Each row is a point. Each copy is the shape, with its points in the same order, turned, moved and blurred by noise. Is it also mirrored, or only turned?
In the rows, zero is written as 128.

Shape:
[[114 149 176]
 [136 120 152]
 [121 104  80]
 [107 139 122]
 [ 37  73 133]
 [132 121  75]
 [162 139  83]]
Copy 1:
[[ 95 122 175]
 [115 102 135]
 [113 121  64]
 [ 90 135 112]
 [ 15  79  92]
 [128 133  70]
 [150 147  89]]
Copy 1 is: only turned
Copy 2, 7 rows:
[[107 162 174]
 [130 128 159]
 [109  98  91]
 [ 95 135 129]
 [ 28  69 165]
 [119 112  84]
 [147 128  74]]
Copy 2 is: only turned
Copy 3 (7 x 3):
[[163 187 160]
 [165 155 123]
 [123 123  73]
 [121 150 124]
 [111 220  59]
 [119 112  88]
 [142  96 123]]
Copy 3 is: mirrored
Copy 4:
[[113 141 194]
 [130 114 162]
 [116 102  90]
 [103 135 138]
 [ 31  71 144]
 [128 121  87]
 [157 138 101]]
Copy 4 is: only turned

Shape:
[[118 104 123 175]
 [ 92 122 136 126]
 [108 196 104 189]
 [170 186 142 104]
 [126 131 184 181]
 [173 137 131 108]
 [149 121 199 112]
 [ 87  83 202  93]
 [ 75 167 177 163]
 [169 142 109 140]]
Copy 1 (10 x 4):
[[ 85 103 130 172]
 [ 78 107 136 110]
 [ 84 186 141 165]
 [161 158 146 105]
 [108 110 188 168]
 [157 126 119 106]
 [159  84 176 108]
 [ 98  43 183  77]
 [ 76 129 206 132]
 [142 137 104 146]]
Copy 1 is: only turned
Copy 2, 10 rows:
[[148 101 109 171]
 [113 113 136 129]
 [110 177  89 186]
 [164 190 117 100]
 [166 145 159 188]
 [173 140 111  92]
 [184 128 177 113]
 [142  86 210 124]
 [100 164 169 170]
 [169 132  86 126]]
Copy 2 is: only turned

Shape, 11 rows:
[[ 73 163 129 168 101 140]
 [146 183 164  95 163 164]
 [ 82  96 172 189  97 120]
 [102 111  87  77 135  90]
 [ 96 159 107 136  90 125]
 [ 74  91 121 130 105 108]
 [161 180 108 125 140 137]
 [150  75  89 161  82 138]
 [175  80  62 172 111 192]
 [106 126  88 148 186  97]
 [158 175 179 139 131 102]]
Copy 1:
[[ 81 133 126 145  94 155]
 [128 190 139  73 159 123]
 [ 91  64 160 145  93 119]
 [ 92  91  72 106 202 159]
 [ 97 130 102 141 129 180]
 [ 76  58 104 125 140 154]
 [136 176  97 139 167 139]
 [166  72  76 155 120 141]
 [189 101  28 138  94 117]
 [ 76 121  72 143 173  97]
 [131 159 168 143 169 124]]
Copy 1 is: mirrored
Copy 2 (11 x 6):
[[ 78 151 187 169 101 148]
 [150 154 190  76 165 147]
 [ 89  67 214 184  96 157]
 [ 68 112 103  99 127 111]
 [ 78 145 161 149  88 139]
 [ 65  84 140 142  95 134]
 [147 160 147 131 134 117]
 [140  98 108 175  81 168]
 [168 116  84 188 120 196]
 [ 93 117 126 158 184  97]
 [153 131 214 123 122 103]]
Copy 2 is: only turned

Shape (13 x 8):
[[136 131 128 111 129 109 161 218]
 [116 114 153 118 211 112 117 181]
 [161  72 138 139 181  59 150 107]
 [152  59 133 194 151 109 218 118]
 [ 85  44 176 155 156 173  94 141]
 [116 143 110  74 147 132  77 219]
 [179 184 170  83 116 117 109 127]
 [173 134  70 180 117 112 112 115]
 [130 101 125 142  71 146 145 164]
 [151  65 116  90 133 122 131 130]
 [191 145 155 122  98 131 178  96]
 [135 152 114 107  86  92 132 124]
 [126 153 131 100 141 135 161 132]]
Copy 1 (13 x 8):
[[140 130 111  87 124 124 164 189]
 [116 145 151  93 197 153 105 197]
 [149  99 126 103 241  69 113 148]
 [141 114 109 173 239  72 190 147]
 [103  71 157 187 186 177  99 156]
 [139 135 110  69 110 179  79 184]
 [176 149 174  63 116 118 114  93]
 [196 157  86 166 152  78 100 128]
 [154 106 104 157 111 120 153 132]
 [154  76  85 103 182 128 114 127]
 [181 135 137 118 149  93 180  68]
 [147 129 104 102 111  77 111 107]
 [113 159 120  97 157 129 144 107]]
Copy 1 is: only turned
Copy 2, 13 rows:
[[150 170 118 103 109 175 122 200]
 [156 176 163  91 150 198  97 119]
 [204 137 115 102 123 167 161  72]
 [210 110 125 179 120 184 203 116]
 [133  67 208 120 126 217 106 111]
 [102 161 126  62 143 169  58 179]
 [133 160 161  58 104  70 130 150]
 [148 112  83 163 126  96 106 113]
 [125  91 123 132  86 155 138 185]
 [149  90 111  72 141 166 148 131]
 [157 122 144 115 109  76 195 154]
 [107 140  98  99  83 111 148 136]
 [114 161 142 104 136 137 162 149]]
Copy 2 is: mirrored

Shape, 14 rows:
[[157 106 142 101 120 234 123 121 139]
 [129 111 133 150 122 207 116 100 133]
 [135 147 147 105 134 105 125 150  70]
 [107 114 122 216 134 129 111 103 148]
 [176 109 139 132 133 126 116 104  96]
 [108 152 131  92 126 123 148 114 148]
 [135 112 132 102 140 130 115 120 125]
 [104 110 109  92 139 112 111 105 120]
 [110 109 139  95  90 102 111 127 106]
 [142 122 130 108 112 107 120 144 126]
 [122 242  53 119 139 144 119 110 138]
 [115 111 148 118 109 110 136  95 136]
 [126 107 103 120 137 112 172 108 144]
 [104 119  97 123 114 111 128 117  74]]
Copy 1:
[[146 144 123  63 122 209 161 147 121]
 [115 156 121  98 111 182 172 120 114]
 [164 136 142 134 155 112  78 138  78]
 [ 79 155 139 157 109 110 178 113 132]
 [169 136 146 106 132 108 154 127 100]
 [130 121 130 110 139 145  82  96 145]
 [131 123 134  92 143 122 121 128 116]
 [110 110 125  84 137 107 101 100 107]
 [133  98 152 111 103 110  88 124  90]
 [143 112 138 112 125 112  99 145 121]
 [133 211  49 120 126 123  59  94 157]
 [131 103 154 118 116 125 120  97 127]
 [131  87 104 129 144 121 130  99 142]
 [122 112 106 123 117 104 103 106  70]]
Copy 1 is: mirrored
Copy 2, 14 rows:
[[165  99 163  95 129 219 100 141 138]
 [132 118 141 138 131 198  92 116 149]
 [114 133 160 119 142 102 130 152  67]
 [107 142 111 197 132 129 108  98 164]
 [161 132 151 133 135 132 110  91  82]
 [ 98 128 150  81 112 109 146 123 138]
 [137 105 142 106 134 118 118 118 105]
 [ 99  97 119  93 122 110 115 102  98]
 [107  97 164 112  96  94 103 120  91]
 [132 115 147 108 109  99 108 137 105]
 [ 80 212  63  76  90 140 132 160 124]
 [114 114 164 120 112 114 131  87 124]
 [135 104 125 121 114 113 170  92 130]
 [ 93 106 120 135 108 121 126 123  67]]
Copy 2 is: only turned
Copy 3, 14 rows:
[[163 120 134 120  84 228 143 127 155]
 [125 119 132 159 107 202 125 110 144]
 [142 147 160  91 116 112 116 129  74]
 [ 88 111 130 201 139 124  99 113 146]
 [156 105 128 118 108 127 108  86 110]
 [ 99 157 136  92 118 128 155 128 144]
 [129 116 136  92 121 139 119 121 133]
 [ 88 114 123  77 129 135 116 122 124]
 [ 91 113 155  84  82 118 119 129 108]
 [129 126 137  98  96 107 117 139 128]
 [ 99 249  68 115 136 142 106 128 130]
 [ 93 114 146 109 103 118 145 101 139]
 [107 111 100 114 132 111 165 126 138]
 [ 88 121 114 109 112 124 116 124  71]]
Copy 3 is: only turned

Shape (16 x 11):
[[172 249 141  88 116 131 137 123 142  91  90]
 [ 89 137 102  94 128 139 158 108 156 143 171]
 [151 128 100 125  45 121  50 161 144 109 158]
 [125  55 128 163 154 135  59 125  71 122 140]
 [104 117 161 141 145 123 125 135 154 162 160]
 [141 156  77 110 109  88  72 149 179 156 160]
 [173 166 122  88 144 138 127 120 138 170 124]
 [107  70 168 148 112 134  72 156 114  51 138]
 [121 146 124 169 102 121 157 174 198  66 124]
 [123  98 145 103 101  98 160 197  99 211 159]
 [166 139 173 110  91 105 178  89 137 165 137]
 [114 172 141 127  91  64 144 163 149 133 104]
 [128  91 135  94  77 128 119 103 141  91 152]
 [134  88  77 121  73 103 119 109 103 100 143]
 [ 94 124 119 127 117 185  97 113 126 114  89]
 [150 148 174 188  96 107 122 102 137 117 225]]
Copy 1:
[[158 225 174  96 109  64 128  98 123  51 110]
 [ 77 153  97 118 113 116 161 115 141 132 165]
 [150 107 146 119  35 107  74 152 170  93 149]
 [130  47 148 183 128 151  78 120  96 129 141]
 [115 145 115 179 139 125 140 150 141 138 152]
 [115 124 124 125  94  47  97 126 204 129 138]
 [162 175 146 108 133  84 132 101 128 148 139]
 [135  77 142 157 120 176  84 170 129  53 144]
 [121 142 145 139 114 128 181 154 201  50 105]
 [141 127 128 153  88  93 173 215  97 189 163]
 [189 180  80 158  96 104 170 126 104 128 148]
 [124 167 118 148  88  61 154 176 132  75  96]
 [156 118  83 110  89 146 119 127 126  81 158]
 [143  67 104 120  66 111 141 106 118  91 146]
 [104 133 139 113 101 177 105 103 119 116  99]
 [151 152 118 224  83 119 141 112 160  74 214]]
Copy 1 is: mirrored
Copy 2 (16 x 11):
[[167 235 154  86 114  84 133 163 120 107  29]
 [105 161  85  94 117 116 130  92 130 150 116]
 [198 154 113 122  47  89  60 150 156  95 144]
 [158  66 114 191 112 111  55 102  81 105 110]
 [106 125 144 143 129 111  99 115 137 162 125]
 [173 167  75 116 111  63  72 139 175 158 125]
 [176 166 122 109 139 116 122 133 110 181  72]
 [131  87 157 146  93 114  55 124 124  37 119]
 [105 156 127 131 114 111 137 173 205  69 108]
 [125  91 134  98  95  90 127 171  88 201 166]
 [157 140 174 106  95 100 178 106 126 173  97]
 [110 153 141 108  80  47 130 177 156 142  85]
 [159 123 137  90  79 119 112  83 143  87 119]
 [172 101  83 124  56  87 128 100 121  85 120]
 [126 143 106 146  74 154  79 116 115 111  53]
 [148 180 176 185 116  85 132  92 143 110 177]]
Copy 2 is: only turned
Copy 3, 16 rows:
[[132 223 147  81 191 137 151 104 152 110 102]
 [178 140 153 149 129 144 151 129 101 119 204]
 [117 188  91 118  75 129  50 150 151  91 171]
 [ 93  59  80 163 139 108  48 127  91 111 160]
 [126 105 177 158 130 129 108 150 124 147 178]
 [186 188 128 140 122 114  58 171 146 131 172]
 [166 153 135  96 166 144 107 115 121 171 144]
 [ 62  79 109 137 111 117  85 141 147  50 163]
 [117 155 131 173 111 139 160 157 214  92 142]
 [119 114 126 101  87 114 134 202  86 203 179]
 [128 148 167 100 106  99 150  82 128 184 160]
 [129 178 158 128 110  88 145 173 141 131 114]
 [133 122 123 106  85 116 116  96 135  83 187]
 [144 141  69 140  79  92 113 107 111  98 171]
 [132 117 125 149 125 179 104 106  97  81 120]
 [ 61 169 160 170 125  92  99  97 156 146 227]]
Copy 3 is: mirrored

Shape (15 x 12):
[[207 122 124  95 166 120  96  81 156 164 103 122]
 [145  99 100  98 110 165  74 188  84 142 111 100]
 [107 167  78 139 128 124 152 144 136 172 134 148]
 [103 139 196 179 107 179 112 157 144 159 141 146]
 [124 151 201  93 141 119 121 174  95 151 147 130]
 [ 99 181 159 120 132  52 163 104 132 144 143 156]
 [166 168 190  71  98 144 116 123 184 113 152  56]
 [ 97 155 114 179  59 128 166 183 116 128  65 131]
 [117 111 148 165 130 136 155 164 151  87 126 124]
 [173 148 125 136 133 142  81  95 139  85 131  88]
 [118 111 200 204  80 144 141 121 112  76 140 115]
 [139  78 131 129 128 111 112  96 128 133 159 102]
 [ 39 116 121 182 137 158 151  76 167 115  82 136]
 [131 158 176 120  56 126 128 138 189  66 100 184]
 [ 89 153  27 161 144  69  96 162 142 197  72 102]]
Copy 1:
[[139  75 124  65 103 155 126  80 173 146  99 154]
 [152 105  81 125  71  92 128 172 106 198 134 186]
 [141 191 129 109  97 125 173 177 152 141  84 130]
 [156 149 121 162 140 135  63 187 156 180 126  91]
 [136 154  98 105 187 129 131 144 127 210 145 135]
 [107 209 168  90 172 155 163 112 124 149 113  93]
 [141  87  94  41 151 173  97 158  99 136 179 103]
 [149 168 141 144 105  95 133 189  48 155  58 101]
 [151 137 131 151 134  85 118 151 105 105 135 100]
 [149 127 105  92  76 140  87  95 113 115 151 136]
 [178 143 139 198 121 138  82 136  78 143 158  69]
 [141 108 141 136  89 137 156 104 138 162 172 115]
 [ 74 150 131 200  86 147 122 145 136  91  76  84]
 [129 136 195 109 163 147  67 175  72  98 110 142]
 [ 81 173 136  69  26  57 178 151 145 166  55 108]]
Copy 1 is: only turned
Copy 2, 15 rows:
[[132 127 140 126 183 105 135  56 108 128 118  94]
 [168 147  43  81 104 109 132  76 129 129 137 178]
 [125 195 146 114  96 131 116 127 146 191 131 135]
 [157 109 121 116 137 158  52 181 100 162 146 170]
 [147 116  97  72 108  69  88 161  57 140 147 134]
 [ 96 156 170 133  83  84  79 164  88 142 124  70]
 [139  74 141  22 143 114  96 128 142 119  96  82]
 [171 200  83 133  81 127  90 185 146 163  66 151]
 [194 143 129 112 108 141 107 180 131 121 132 115]
 [130 128 131  82 148 166 114 107 132  66 122 100]
 [172  91 114 126  81 192  75 194 106  90 104 130]
 [144  92 111 139  92 145 137 105 126 118 159  92]
 [112 138 156 185 129 156 141 219 181 136 139 142]
 [188 127 186 112 107  96  30 172 159  90  70 146]
 [ 93 249  58 151 136 113 118 122 184 173 147  93]]
Copy 2 is: only turned

Shape (17 x 12):
[[ 64 153 133 128 103 190  99 127 171 173  66 152]
 [184 135 177  91 122  67 104 102 118 120 169 115]
 [174  96 155  88  98 129 151  89  93 116 167 120]
 [109 127 124  89 141  78 112 109  68 118 139  91]
 [169  90 121 151 131 128 132  99  98 100 152 197]
 [148 174 124 184  95 166  95 153 174 162  99 145]
 [121  77 173  93 151  69 146 126 101 137 143  96]
 [ 98 168 126 138 142 176  57 166 141 159 108 163]
 [141 157 141  93 143 149 194 136 128  85 195 143]
 [115 149  67 141 115 157 111 132 170 182  98 127]
 [ 80 174 143 137 145 128 156 129 167 190 102 155]
 [142  95 116 182 119 112 131  91  95  72 175 135]
 [145  74 129 161 150 156 100 119 173 133 159 121]
 [145 100  71 140 119 135 111 140 168  98 118 192]
 [ 97 173 109 136 149 203 158 188 146 239  89 156]
 [134 145 161 117 145 148 190 182 118 112  97 119]
 [167 129  92 170 176 184 108  89 164 114  92 162]]
Copy 1 (17 x 12):
[[ 88 153 204 106 190 175  94 104 119 129 123 133]
 [197 130 110 155  78 121 171 120 154 195 116 156]
 [152  60 107 132  88 133 184 118 151 164 127 138]
 [161 121 106 163  86 123 136 150  92 185 137  85]
 [138  94  90 159 116 158 179 169 131 104 109 180]
 [140 167 178 132 154 183 103 103 182  93 151 163]
 [197  98 136 147 108  87 166 131  87 167 116 111]
 [143 182 165 127 186 207 109 141 135 127 114 121]
 [138 122 139 134  87 165 249 116 141 120 126  96]
 [111 166 150  99 170 147 106 126 143 111 184 128]
 [135 174 217 121 149 152 158 113  84 126 164 146]
 [127  93  99 215 103 130 173 169 155 110 131 138]
 [150 120 115 161 200 111 166 128 170 118 129 136]
 [104 166  98 120 145 134 146 158 153  72 101 158]
 [155 150 212  64 194 207 132 114  92  79 188 115]
 [170 123 162 130  99 161 164  72  96  81 116  94]
 [104 151  84 163 192 178 151  96 133  89 144 174]]
Copy 1 is: mirrored
Copy 2:
[[ 81 163  85  60  73 162 135 149 191 151  92 165]
 [167 154 152 148 153 135  42 131  93 173 162 108]
 [138  99 140 132 158 176  69 147 101 135 189 129]
 [121 146 108 115 119 115  93 108  49 147 162 119]
 [128 123 113 156 199 151  92 114 118 117 147 206]
 [121 170  86 139 117 160 107 159 201 112  59 144]
 [131 107 137 109 154 114 106 134  65 195 158 111]
 [122 178  74 120  86 154 129  84 182 155  81 165]
 [194 144 148 100 168 149 147 123 137 102 190 125]
 [ 95 143  55  87 106 115 103 133 191 104  99 137]
 [129 178  80  49 143 124 137 155 164 163 108 137]
 [108 148 125 188 176 122 115 140  90 103 172 171]
 [ 82 116 125 168 154 111 114 120 186 146 141 136]
 [136 114 115 128 146 107  98 113 178  95 104 211]
 [134 137  13  44 135 184 168 124 204 144  72 117]
 [163 122 141  80 155 172 162 134 106 122  87 111]
 [ 64 150 120 117 187 142  96  84 186  89  98 160]]
Copy 2 is: mirrored
Copy 3, 17 rows:
[[ 69 170 152 119 134 149  78 142 122 182  90 192]
 [186 103 130  93 121  43 110  97 125 130 149  77]
 [177 102 123  95  50  70 150  97 135 125 145 125]
 [136  84  62  80 115  70 127 146 132 162 131  91]
 [192 122 128  97 114  75 179 142 105 111 141 195]
 [125 188 168 146 161 153 113 129 100 108 100 145]
 [143  51 117 112  87  68 126 139 113 179 182  99]
 [121 166 125  88 170 156  68 153  97 136 123 182]
 [162 129 148  18  95 134 180 115 141 136 170 119]
 [101 162 140 143 146 153 106 171 166 125 111 152]
 [121 154 170 113 154 151 121 155 134 216 140 137]
 [145 120  90 103 118  66 215 125  99 103 155 152]
 [118 116 137 141 134 114 128 111 121  96 190 181]
 [125 115 166  91 148  95 156 182 136  82 122 197]
 [135 173 160 128 121 239  89 187 131 190 130 164]
 [138  88 162  78 104 170 153 130  93 158 116 111]
 [163 116 139 130 181 149 150 112 156 105 117 217]]
Copy 3 is: only turned
Copy 4 (17 x 12):
[[ 84 131 115  91 121 206 104 125 202 146 132  73]
 [174  83 139 138 129  68 205  73 159 141 115 149]
 [151  86 106  93 118  70 173  62 107 151 128 120]
 [104  92  98 163 163  94 178  70 126  98 140 135]
 [104 136 150  92 101  60 126  90  96 155  84 140]
 [133 174 125 106 116 138 111 163 193 189 121 105]
 [115  52 138 149 169 113 198  74 108 153 118 124]
 [113 130 133 144 125 167  66 147 193 136 121 137]
 [168 116  89  92  95 137 183 119  77 127 119 166]
 [ 81 145 102  69 161 140 122 153 193 170 144 117]
 [ 94 147 116 112 151 205 157 115 175 170 104 134]
 [ 99 153 153 132 100  49 157  96  87 151 156 135]
 [121  98 180  87 132 113 118 124 125 182 161 127]
 [ 77 123 158  57 106  85 125 163 141 126 108 119]
 [104 132  59  96 167 225  87 152 170 208  90 135]
 [160 112  91 129 153 163 162 143  85 154  90  92]
 [124 186 173  59 153 119  87 128 137 147 124 118]]
Copy 4 is: mirrored
